Each row is a point. Each copy is the shape, with its points in the same order, turned, moved and blurred by noise. Is it also mirrored, or only turned?

Shape (8 x 3):
[[ 0.34  0.19 -0.28]
 [ 0.08  0.59 -0.30]
 [ 0.21 -0.34  0.16]
 [-0.18  0.11  0.05]
 [-0.08  0.09  0.50]
 [ 0.29  0.24 -0.49]
 [-0.39 -0.11  0.42]
 [-0.53 -0.67  0.58]]
Copy 1, 8 rows:
[[ 0.48 -0.10 -0.03]
 [ 0.45  0.40  0.17]
 [-0.10 -0.49  0.02]
 [-0.14  0.19  0.09]
 [-0.33 -0.09  0.41]
 [ 0.50  0.09 -0.20]
 [-0.57 -0.02  0.20]
 [-1.05 -0.30 -0.07]]
Copy 1 is: only turned
Copy 2, 8 rows:
[[-0.29 -0.06 -0.32]
 [-0.07  0.37 -0.50]
 [-0.20 -0.38  0.29]
 [ 0.13  0.07  0.05]
 [-0.05  0.15  0.44]
 [-0.23 -0.02 -0.52]
 [ 0.40  0.06  0.43]
 [ 0.54 -0.35  0.80]]
Copy 2 is: mirrored
Copy 3, 8 rows:
[[-0.65  0.01 -0.58]
 [-0.74  0.33 -0.40]
 [ 0.14 -0.26 -0.34]
 [-0.16  0.30 -0.26]
 [-0.12  0.18  0.21]
 [-0.73  0.11 -0.68]
 [ 0.17  0.28  0.04]
 [ 0.79  0.21 -0.12]]
Copy 3 is: mirrored
Copy 4:
[[-0.04  0.50 -0.10]
 [-0.41  0.54 -0.31]
 [ 0.12 -0.11  0.23]
 [-0.35 -0.07 -0.09]
 [-0.44 -0.16  0.36]
 [-0.01  0.58 -0.32]
 [-0.52 -0.50  0.10]
 [-0.24 -0.96  0.17]]
Copy 4 is: only turned

Shape:
[[-0.09 -0.36  0.08]
 [ 0.62 -0.20  0.78]
 [ 0.19  0.05  0.29]
 [ 0.16 -0.54  0.09]
 [-0.27  0.31 -0.63]
 [-0.20  0.14 -0.25]
 [-0.23  0.23 -0.19]
 [ 0.25  0.09 -0.41]
 [ 0.41  0.36  0.18]]
Copy 1, 9 rows:
[[ 0.00 -0.14 -0.10]
 [-0.42 -0.33 -1.09]
 [-0.29  0.07 -0.41]
 [ 0.14 -0.27 -0.34]
 [ 0.13  0.73  0.21]
 [-0.06  0.38 -0.01]
 [-0.21  0.45  0.08]
 [ 0.27  0.54 -0.32]
 [-0.32  0.42 -0.74]]
Copy 1 is: mirrored
Copy 2 (9 x 3):
[[-0.41  0.23  0.26]
 [-0.28 -0.23  1.19]
 [-0.05  0.04  0.61]
 [-0.59 -0.01  0.37]
 [ 0.19  0.14 -0.50]
 [ 0.06  0.16 -0.12]
 [ 0.15  0.22 -0.02]
 [ 0.01 -0.24 -0.10]
 [ 0.22 -0.23  0.53]]
Copy 2 is: only turned
